Each point is reached from the start by the listed moves, each made 0, 1 or 2 times, or once backwards (-1), plus a little noise. Say if it took an odd or an even number of moves. Then give how often each move was made.

Moves:
(1): .13  .44  -.08  .00  .18
(2): -.35  .29  -.41  .06  -.13
(3): .06  .08  .19  .38  -.26
Start: .25  -.24  .23  .08  .07
Points:
-.47  .29  -.59  .22  -.17 => even (0, 2, 0)
.39  -.06  .59  .83  -.46 => even (0, 0, 2)
.49  .64  .08  .08  .44 => even (2, 0, 0)
-.03  .37  -.44  -.21  .39 => odd (1, 1, -1)

Moves:
(1): .11  -.09  -.04  .00  .08  .16  -.02  -.07  -.06  -.02  -.02  .04  -.01
(2): .02  .02  -.02  -.12  -.04  .04  .07  -.04  .04  .01  -.04  -.04  .04
(3): -.02  -.03  .10  -.02  .02  .03  .02  .05  .05  .00  .03  -.03  -.08
(4): .02  .10  -.04  .09  -.01  .11  -.01  .03  .00  -.03  -.01  .10  .02
(5): -.05  -.02  -.05  .01  .07  .02  -.03  .01  .05  .09  -.03  .02  -.08
(6): -.06  .00  -.13  -.01  -.08  .08  -.07  -.03  -.05  -.02  .14  .08  .02
(7): -.12  .00  .05  .03  -.05  .00  .08  -.03  -.06  -.04  -.05  .10  -.10
(8): .01  -.07  -.06  .00  -.01  .06  .02  .06  .05  .03  .02  -.07  -.05
(9): .00  -.05  -.04  .03  .02  .01  .05  -.16  .04  -.05  .08  -.05  .00
(10): -.05  -.14  .07  .05  -.07  .06  -.07  .05  .02  .11  -.07  .10  -.02
(11): .06  .03  -.03  .00  -.01  .01  .00  -.02  .01  .00  .03  .09  -.05
Start: .03  .02  -.01  -.10  -.01  -.02  .01  .10  -.01  .09  -.02  .05  .01
Points:
-.24  .14  -.06  .00  -.26  .34  .00  .17  -.03  .38  -.49  .94  -.29 => odd (0, 2, -1, 2, 2, 0, 2, -1, -1, 2, 2)
-.40  .13  -.24  -.04  -.32  .36  .13  .19  .13  .30  -.14  .58  -.34 => odd (-1, 2, 0, 2, 2, 1, 2, 1, 0, 1, 1)
.20  -.22  -.16  .12  .05  .50  .09  -.34  -.06  .00  .04  .50  -.21 => odd (2, 0, 0, 1, 0, 0, 1, 0, 2, 1, 2)

Moves:
(1): .09  -.05  .04  .02  -.03  .07  -.01  -.05  -.06  .01  .01  .01  .05  .09  -.02  .04  -.05  -.10  .01  -.01  -.02  .09  -.01  -.05  -.02  .16  .00
(2): .00  .01  -.03  .03  .09  .01  .12  .01  -.02  -.02  -.05  .03  .00  -.01  .03  -.02  .01  .01  .03  .03  -.02  .04  .01  -.02  .06  .07  -.09
(3): .11  .03  .10  .03  .09  -.03  .05  .03  .08  .09  .02  -.07  .16  .04  .06  -.01  .00  .00  .03  .00  -.02  .03  -.01  -.01  -.02  -.01  .03
(4): -.02  -.02  -.05  .11  .05  -.12  -.14  -.04  -.01  -.02  .05  -.04  -.09  -.06  -.04  -.04  .03  -.03  -.03  .12  .13  -.02  .04  .10  .07  -.02  -.06
(5): -.05  -.09  -.01  -.11  .08  .08  .00  -.04  .06  -.09  -.09  .03  -.01  .02  .01  -.05  .03  -.07  .07  -.03  .03  -.04  .00  .00  .01  -.07  -.08
(6): .06  -.02  .03  -.10  -.05  .15  -.10  .01  -.03  .10  -.07  .04  -.10  -.01  .03  .00  .06  -.11  .00  .16  -.08  .09  .01  -.11  .03  .07  -.01
(7): .03  -.05  -.01  .02  -.04  .07  .18  -.04  .02  .00  .01  -.01  .00  .00  -.03  .09  -.02  -.07  .00  .05  -.05  -.07  .06  .01  -.17  -.05  .00
(8): .03  -.04  -.03  .00  .10  .06  .02  .04  .00  -.01  .02  -.03  .04  -.04  -.02  .02  .11  -.02  -.06  .01  -.02  -.04  -.02  .02  -.01  .07  .04
(9): .03  .01  -.10  .01  -.04  -.05  -.04  -.08  .04  .00  .09  -.10  .01  .01  -.14  .05  .07  .05  -.06  .02  -.10  -.02  .08  .11  .06  .04  .00
(10): .08  .04  -.01  -.02  .00  -.09  -.06  .01  -.08  .03  -.02  .00  -.03  .06  .00  .09  .05  .00  .02  -.01  -.01  -.02  -.02  -.11  .04  .00  -.05
(11): -.11  .05  .05  -.05  -.02  .04  -.03  .02  -.05  .04  .15  .10  -.03  -.09  -.10  -.08  -.01  .03  .02  -.12  -.05  -.13  -.06  .00  .05  -.01  -.03
(12): -.05  -.02  .01  .00  -.10  -.09  .15  -.01  .14  -.02  .07  .06  .06  .03  -.03  .03  .00  .08  -.02  -.02  .01  -.06  .02  -.16  -.04  .12  -.04
(13): -.01  .03  -.10  .16  .07  .07  .03  -.05  .01  .01  .07  -.07  .07  .01  .00  .01  .04  .04  .10  .02  .00  .02  .06  -.11  -.04  .02  -.04
(14): .00  .02  -.03  .09  .04  .02  -.05  .01  -.02  .06  .03  .02  .00  .14  .06  .10  .04  -.01  .01  .12  -.03  .00  .12  .02  -.04  .00  .08
(15): -.04  -.02  -.06  -.13  .09  -.09  .00  .01  -.02  -.06  -.02  -.01  .05  -.10  .16  .09  -.05  -.11  -.04  .02  -.09  .02  .01  .01  -.02  -.03  -.02
(16): -.04  -.04  .08  .00  .04  .12  .05  .10  .00  -.09  -.04  -.05  .04  .03  .07  .06  .00  -.13  -.01  .06  .02  .12  -.03  -.05  .10  -.01  -.01
(17): .03  .04  .02  .03  .03  .00  -.05  .01  -.04  -.06  .05  .00  .04  -.04  .01  -.02  .12  .00  -.01  -.01  -.01  .02  .11  .03  .04  .01  .03
(18): -.03  -.12  .00  -.10  -.01  -.03  .12  -.04  -.06  -.01  .07  -.08  .05  .00  .03  .03  -.09  .10  -.02  .05  .08  -.03  .07  .01  .00  .02  -.01
(19): .02  .02  -.05  -.05  .03  -.09  .01  .11  .05  -.14  .08  .07  -.12  -.02  .11  -.02  -.08  -.03  .12  -.05  .03  -.07  -.06  -.04  .13  -.05  .05
(20): .03  .15  -.08  -.07  -.08  -.04  .03  -.06  -.05  -.02  -.06  .04  .07  .05  -.06  .13  -.18  -.01  -.03  .18  .01  -.19  .05  .02  -.07  .02  .12
(21): .06  .01  -.14  -.20  -.03  .03  .03  -.03  -.07  .04  .01  .00  -.06  .09  .07  -.01  .03  -.16  -.09  .09  .09  .07  .03  -.04  -.05  -.07  -.06
(22): .01  -.09  -.07  -.11  .12  .02  -.01  -.04  -.03  .00  .05  .07  .05  -.04  -.09  .02  .07  .01  -.04  .05  .02  .10  .01  .04  -.05  -.18  -.03
(23): .04  -.09  -.10  .07  .10  -.03  .03  .13  .04  .04  .05  -.01  .11  -.02  -.05  .02  -.02  .02  .03  -.13  .06  -.03  .17  -.06  .05  -.11  .04
(24): .02  -.01  -.07  -.02  -.09  .00  -.03  .04  .03  .04  -.03  .05  .06  .00  .01  .02  .02  -.01  .03  -.03  .05  -.02  -.05  .14  -.04  -.01  -.13
Start: .03  .00  .00  -.05  .08  .00  -.02  .05  -.06  .05  .11  -.03  .07  -.01  -.01  -.08  -.08  .08  -.01  .05  .00  .00  .03  .08  .17  .03  .03
Points:
.59  -.14  .26  -.02  .21  .44  -.02  .30  .17  .20  -.03  -.28  .08  .07  .28  .00  .18  -.58  -.15  .35  -.33  .58  -.41  .51  .15  .31  .14 => even (1, 0, 2, 0, -1, 1, 1, 2, 1, -1, -1, -1, -1, 0, 0, 1, -1, -1, 1, -1, 0, 0, -1, 1)
.13  -.38  -.38  -.57  .34  -.71  .00  -.04  .27  .20  .37  -.35  .94  -.30  -.21  .18  -.61  .52  .07  -.22  -.04  -.35  .36  .41  .24  -.44  .01 => odd (0, -1, 2, 0, 1, 0, -1, -1, 2, 0, 0, 0, 0, -1, 2, -1, -1, 2, 0, 1, -1, 1, 2, 1)
.28  -.13  -.03  -.33  -.72  -.18  .31  .14  .09  .44  .14  .07  .40  .16  -.09  .52  -.37  .46  .17  .07  -.16  -.67  .30  -.45  -.15  .51  -.08 => even (0, -1, 0, -1, 0, 2, 1, 0, 0, 2, 0, 2, 0, 0, 0, -1, 0, 2, 0, 1, -1, -1, 1, 2)
.77  .19  -.32  -.87  .06  -.39  .07  -.08  -.27  .33  .16  -.27  -.18  .71  .28  .13  -.47  .09  -.01  .65  .07  .05  .26  -.06  .52  -.06  .35 => odd (0, 1, 2, -1, 0, 1, -1, -1, 2, 1, -1, -1, -1, 1, -1, -1, -1, 2, 2, 1, 2, 0, 0, -1)
